Every row gives one point. To make a cloud, some directions were put in groups of two or more. Within a group, all points are equally far from the middle, so they leave a hole (a ring in 2 directions, a hollow ball in 3). The other directions are filled evenly. Then the cloud was stretched, turned, moved and blurred a little. How many holes are there, and how many directions does each take, smallest first?
In the rows, 128 means zero.

Cloud (13 x 2)
[[110 162]
 [106  70]
 [144  92]
 [149 118]
 [114 161]
 [101  71]
 [ 79 138]
 [147 132]
 [120 161]
 [128 157]
 [ 77 134]
 [ 76 131]
 [135 152]]
Holes: 1 (2)

Cloud (20 x 3)
[[ 62 137 128]
 [102 166 184]
 [141 114 116]
 [131 124 144]
 [124  93 143]
 [123 112 159]
 [134 112 152]
 [ 93 163 169]
 [135 149 129]
 [101 138 223]
 [ 97 118 156]
 [121 138  74]
 [131  81 124]
 [119 143 173]
 [ 61 140 124]
 [109 164 118]
 [115 157 191]
 [136 157 166]
 [114 120 147]
 [132 104 163]]
Holes: 0

Cloud (32 x 4)
[[180 131  99 119]
 [144  93 176 131]
 [124 100 114 166]
 [152  79 156  94]
 [149 167 158 130]
 [190 118 146  99]
 [100  93 117 148]
 [143  78  99 143]
 [ 84 139 121 117]
 [184 149 135 107]
 [118  67 119 115]
 [143 117 143  66]
 [109 137 133  73]
 [152  95 145  74]
 [110 143 146  76]
 [149  91  87 109]
 [197 116 135 112]
 [169 153 106 121]
 [136 163 112 141]
 [161 164 154 108]
 [196 105 124 129]
 [187  94 129 146]
 [149 154  97 122]
 [158  85 104 153]
 [127  77 105 144]
 [ 80 125 147 115]
 [172  89 158 100]
 [108 136 178 117]
 [155 103 172 148]
 [135  74  99 113]
 [169 164 127 122]
 [117 145 116 158]]
Holes: 2 (2, 2)

Cloud (56 x 6)
[[122 110 130  93  88 103]
 [171  70 165 140 113 120]
 [122 135 162 107 129 104]
 [133  84 151 126 183 119]
 [180 138 155 142 176 117]
 [127 138 148 177  94 135]
 [ 99 139 136 154 196 143]
 [159 140 110 160 190 103]
 [156 119 164 176 110 150]
 [128 144 130 145 204 173]
 [ 92  82  87 135 136  87]
 [142 148 148 152 145 177]
 [126 130 149 124  94 114]
 [175 115 104 158 119 167]
 [131 156 117 140 146  78]
 [105  79 129 144 101 158]
 [142 131 150 183 129 165]
 [159  87 138 173 111 168]
 [149 129  81 177 164 155]
 [155  97 124 119 135 188]
 [106 108 141 119 127  80]
 [123 129 134 162  79 122]
 [144 134  82 193 177 134]
 [102 108 154 113 170 101]
 [104  83  94 109 134  83]
 [122 129  70 106 186 140]
 [182 133 170 169 149 118]
 [135  57 117 162 137 167]
 [165 104  92 105 112 171]
 [111 130 152 168 141  74]
 [118 147 120 150 145  72]
 [142  91  95 123 178 117]
 [ 76  77  93 145 132 106]
 [124  99 148 182 185 117]
 [116 118 151 153 197 121]
 [120 148 135 159 186 172]
 [ 97  92 124 152 127  69]
 [190 114 144 158 116 145]
 [152 127 176 124 129 132]
 [ 83 124 127 147 174 108]
 [127 117 139 139  82  96]
 [173 149 171 129 175 126]
 [182  96 131  82 120 148]
 [186 137 148  95 152 146]
 [142  85 172 143  94 117]
 [174 150 167 130 142 158]
 [112  99 130 141 178 163]
 [123  70 120 128 176 159]
 [153 141  79 167 130 158]
 [115 141 107 154  95 139]
 [143 164 112 110 105 123]
 [111  76 127 132 171 157]
 [158 123 101 135  83 122]
 [ 90 101  75 108 156 113]
 [141 116 151 130 121 172]
 [ 91 138  91 111 134 155]]
Holes: 2 (2, 2)

Cloud (87 x 8)
[[ 83  87 128 150 148 109 128 181]
 [ 95 137 178 107 122 141  90 136]
 [120 113 126  98  75 110 175 128]
 [100 188 137 164 139 159 104 152]
 [117 152 115 132 156 192 111 157]
 [154  80 106  75 128 129 130  49]
 [125 164 162 130  85 113  86 131]
 [128 102 157 134 103 159 102  83]
 [ 90  72 131 113 106 108 137 177]
 [157  75 127  83  98 147 181  98]
 [143 135 153 152 131  75 128 166]
 [174 154  99 163 155 136 112 122]
 [148 114 105  61 167 117 168  98]
 [158  76 101 102 101 122  98 107]
 [102 104  92 136 120 192 115 136]
 [154 119 160 114 105 127 154 182]
 [ 99 114  83 124 144 140  88 123]
 [192 113 132 119 130 100 121 136]
 [ 87 166  96 115 125 160  89 160]
 [173 130 140  89 167 121 112  90]
 [ 99 112 109 169 108 130 157 193]
 [114 144 158 129  72 104 108 156]
 [104 180 110 154 138 154  84 164]
 [ 64 107 100  97 126 134 179 140]
 [111  91  78 102 107 172 116 128]
 [102 163 180 129 100 129 107 182]
 [132 162 134 147 150  94  52 140]
 [126  80 132 111 113 164  86 140]
 [ 96  96  87 101 160 158 189 170]
 [ 76  93  88 126 116 101 146 150]
 [161 153 132  76 127 147 123  92]
 [ 63 138 138 115 123 132 112 214]
 [ 70 138 139 127 151 157 174 144]
 [112 120  85 120 160 131  81 130]
 [152 127 134 175 119 122  88  84]
 [134 169  97 168 117 148  87 146]
 [ 99 182 122 140 156 139 121  99]
 [130 113 120 158  95 122  69 128]
 [147 150 132 144 176 138  82 128]
 [116 151 121 102  91  91 158 131]
 [ 86 172 104 114 130 132 179 162]
 [135 108 121  73 136 139 114  55]
 [133 140 157 166 106  92 104 119]
 [ 96 126 157 126 167 123 162 127]
 [121  70 139  78 145 118 145 179]
 [128 153 137 104 134  95  60 115]
 [ 64 109 120  92  92 134 116 133]
 [165 169 138 121 133 109  89  69]
 [118  92  91 136 119 173 105 140]
 [119 138 154 170  85 168 108 122]
 [167 147 147 135 100 172 113 113]
 [115 174 166 112 110 123 100 115]
 [114 181 146 130 141 106 124  95]
 [119 146 141 131 150 116  57 145]
 [ 69 111 114 118 111 136  90 153]
 [ 90 191  99 164 113 138 127 149]
 [114 158  96 119  70 119 116  78]
 [ 97 100 141 101 122  90 122  83]
 [145 103 140 128 108 171 122  66]
 [113 109 118  92 146 151 144 223]
 [147  99 105  92  64 155 108 124]
 [ 99 151 131 149 162 168 103 127]
 [171  87 111  97 116  97 176  84]
 [105 135 115 170 110 142 168 196]
 [113 147 117 138  93 107 152  79]
 [135 126  87 167 141 110 179 155]
 [114 131 110  74 125 110 154 191]
 [148 127 155 139  78 158  94 103]
 [146 133 120 114 181 169 161 136]
 [159 171  66 125 145 127 128  81]
 [153  72 129 119 143 155 186 105]
 [153 126 143 114 182 141 165 148]
 [ 75  99 149 160 118 149 117 174]
 [ 99 165 131 137  90 104  87 183]
 [ 95 158 108  91 120 117  81 126]
 [133 123  76 145 130  80 150 178]
 [119 180 120 187 126 128 108 127]
 [135 127 121  95  97  87 150 167]
 [160 131 107 118 110 171 189 118]
 [ 94 124 160 126 130 156  75 157]
 [118  78 157  94 156  95 144 158]
 [142 134 143 112 163 183 128 116]
 [141 125 148 111 155 132  71 126]
 [ 96 119 119  95 124 119  74 121]
 [137 135 130 104 175 141 188 138]
 [ 85 181 116 112  82 141 163 142]
 [155 132 148 146  91 160 104  91]]
Holes: 3 (2, 2, 3)

Cloud (75 x 8)
[[ 96 162  92 136 179 116 158 130]
 [124 182 101 146 187 126 131 132]
 [167 113  76 135 127 188 115 138]
 [ 86 107 147  96 123 163  87 106]
 [181 195 121 149 142 110 128 105]
 [149 121 107 162 152  71 118 129]
 [169 132 120 117 130 149  85  96]
 [137 111  82  96  78 170  99 118]
 [185  85 148 127 143 184 115 120]
 [135 167 100  72  98 157 142 119]
 [186 167  82 133 121  88 174 135]
 [107 149 157 122  93 137  89 171]
 [142 136 101 163  83 141 103 133]
 [ 95 163 125 147 154 159 123 106]
 [145  86 140 136 177 138 122 130]
 [178 183 125 132 129 164 135 150]
 [120 142  82  73 155 112 123 138]
 [161  90  78  87 140 138 110 132]
 [125  82 123 142 125 155 160  98]
 [130 102 144  76  59 198 109 141]
 [132 139 147 164 114  61 165 103]
 [ 79 180 142 123 130 155 167 105]
 [162  87 132  94  99 159 129  82]
 [161 120 126 104 113 149  61 128]
 [159 134 107 107 115 125  65 155]
 [108 141  86 142 108 137 118  76]
 [114 123  79  74 105 189 136 144]
 [157  54 118  71 134 160 108 149]
 [137 147 116  77 146 204 128 130]
 [150 118  89 137  94 179 100 112]
 [145 184  98 159  93 116 148  86]
 [108 177 102 136 110  71 114 108]
 [143 180 129  80 130 155 140 133]
 [188 116 143 134 103 152 127  96]
 [139  99 142  61 136 186 138 110]
 [183 116 137 103 111 123 154 170]
 [140 142 109 162 152 129  77 135]
 [175 122 114 118 118 174  88 100]
 [117 168 161 143  89 117 172 109]
 [165 137 153 110  74 159 139 136]
 [123 176 143  96 159 157 130 140]
 [110 111 172 101 114 116 126 156]
 [104 148 149 148 161 145 129  81]
 [136 158 124 146 173 159  96 133]
 [156 159 143 117 166  89 182 146]
 [ 69 163 148 105 130 154 153 104]
 [ 75 120 152 101 141 154 135  86]
 [129 118  85 151  99  93 134 116]
 [ 91 111  86 101  94 121 122 136]
 [159 159 131 103  83 134 146  91]
 [112  84 130 124 106 142 152  67]
 [173 100 162 129 124 119  93 124]
 [133 175  99 162 181 115 128 141]
 [128 192 101 162 178  84 161 148]
 [119 101 130 128  86  93 141 154]
 [ 86 116 158  99 148 136 159 129]
 [125 141  85 140 152  90 100 103]
 [136 103  90 133 133 181 156 151]
 [170 120 148 107 129  95 140 158]
 [120 177 125 160 166 118 121  73]
 [160 161  92 104 165 140 161 175]
 [196 154  76 149 137 107 145 125]
 [140 128 132 121  74 138 141  67]
 [152  99  72 119 135 183 139 133]
 [149 115 100  85 126 169  71 123]
 [119 163  79 108 136 185 164  94]
 [116 146 178 161 126 155 132 151]
 [107 114 137 140 126 149 165  54]
 [143  96 129  78 139 184 159  83]
 [134  73 115 122 117 166 158  92]
 [128 109  84 106  69 137 118 152]
 [186 130  77 148 141 158 127 140]
 [144 126  82  65 138 131 134 157]
 [147 165 161 128 148  71 169 125]
 [ 90 155 132 142 142 175 123 125]]
Holes: 3 (2, 2, 3)
